Rows are points. Two turns around zero, p and q, are shown by what they do to some points. Write where each new point lands after one turn and then the other. Backwards means that the second turn is done in reverse. Each puzzle has new turns, and all numbers are rounded.

Turn p:
[  9 -11] => [  1 -14]
[16 45] => [39 27]
[-25 -34] => [-40 -13]
Turn q:
[39 16] => [39 17]
[-5 34] => [-6 34]
[-37 -30] => [-36 -31]
[  4 -20] => [  5 -20]
Where do these land?
q, then p backwards: [  7 -28] => [ 23 -18]
p, then q backwards: [10 60] => [45 41]
p, then q: [-12 -18] => [-20  -8]
q, then p backwards: [-10  24] => [-23  13]
p, then q: [  6 -38] => [-17 -35]

Turn p:
[ 16 -35 -43 -36] => [ 48 -23 -27 -32]
[ 18  -5 -39  -7] => [ 37  11 -16 -15]
[-20  24  41  -1] => [-46  -1  24   2]
[ 8 17 52 26] => [-28   3  43  33]
[-13  33  21  15] => [-33  22  16   8]
[ -9 -33 -32   3] => [ 22 -12 -40   4]
Turn q:
[ -6   2 -39 -25] => [-35 -11 -27  -8]
[ -3  12  33 -21] => [ 11  22  12 -31]
[ 24 -18   5  11] => [ 17 -25  11   4]
[ 9 36 22  6] => [ 32  25 -13  -9]
[-41 -20 -62 -14] => [-72 -10 -18  22]
[ 18 -12  41  43] => [48 -1 34 22]
Where do these land?
q, then p: [ 31 -13  37  -6] => [ 17 -30  36  -8]
p, then q backwards: [ 0  1 -3 34] => [-17  10  -6  27]
q, then p: [ 32  19 -25  35] => [ 47  14 -16  24]
p, then q backwards: [-43  13  28 -69] => [  6 -33 -19 -78]
p, then q: [-17 -12 -18  30] => [ -2  -6 -26  31]
p, then q: [ -3  -8 -18 -23] => [-14 -19  -7 -18]
